Each point is reached from the start by the listed moves, each made once or not at all, plus a little noise. Is the number of moves made odd or even? Then give how often each move was made.

Moves:
(1): [ 0.53 -0.12 -0.41  0.01  0.72]
(2): [ 0.45  0.24 -0.27  0.19 -0.45]
Start: [ 0.01  0.01  0.06 -0.26 -0.02]
Points:
[-0.01  0.02  0.06 -0.26 -0.03] -> even (0, 0)
[ 0.99  0.13 -0.61 -0.08  0.26] -> even (1, 1)

Moves:
(1): [ 0.47 -0.05 -0.18 -0.03  0.05 -0.39  0.00 -0.21 -0.06 -0.10]
(2): [-0.01  0.24  0.17 -0.17 -0.21  0.08 -0.02 -0.08 -0.09 -0.20]
(3): [-0.09 -0.01  0.22 -0.15 -0.12 -0.23  0.18 -0.07  0.22  0.02]
(4): [ 0.06  0.01 -0.24  0.37  0.06  0.10  0.42  0.20 -0.14 -0.18]
(5): [ 0.31 -0.15  0.19  0.30  0.22  0.21 -0.10  0.07 -0.03 -0.14]
(6): [-0.07 -0.23 -0.17  0.06 -0.32  0.57 -0.12 -0.25  0.14 -0.06]
(7): [-0.13 -0.32  0.02 -0.47  0.27 -0.03  0.25 -0.18 -0.11  0.16]
(8): [ 0.01 -0.17 -0.05 -0.24 -0.10  0.01  0.12  0.74  0.06 -0.01]
(9): [ 0.12  0.12 -0.04 -0.18  0.29 -0.08  0.05  0.12  0.19  0.03]
Start: [-0.09  0.05  0.50 -0.22 -0.24 -0.18  0.07 -0.11  0.25  0.08]
Points:
[-0.28 -0.35  0.68 -1.43 -0.41  0.06  0.58  0.18  0.71  0.02] -> even (0, 1, 1, 0, 0, 1, 1, 1, 1)
[ 0.68 -0.32  0.43 -0.04 -0.16 -0.51  0.70  0.65  0.28 -0.32] -> odd (1, 0, 1, 1, 1, 0, 0, 1, 0)
[ 0.16 -0.07  0.94 -0.05 -0.12 -0.17  0.19 -0.12  0.36 -0.05] -> even (0, 0, 1, 0, 1, 0, 0, 0, 0)
[ 0.05 -0.38  1.05 -0.96 -0.20 -0.13  0.55  0.32  0.32 -0.15] -> odd (0, 1, 1, 0, 1, 0, 1, 1, 0)
[ 0.28  0.23  0.75 -0.10  0.00 -0.08  0.69  0.17  0.41 -0.45] -> odd (0, 1, 1, 1, 1, 0, 0, 0, 1)
[ 0.18 -0.36  0.47 -1.44 -0.38 -0.23  0.48 -0.06  0.62 -0.07] -> odd (1, 1, 1, 0, 0, 1, 1, 1, 1)
[ 0.07 -0.28  0.88 -0.61 -0.14 -0.06  0.87  0.48  0.22 -0.24] -> even (0, 1, 1, 1, 1, 0, 1, 1, 0)
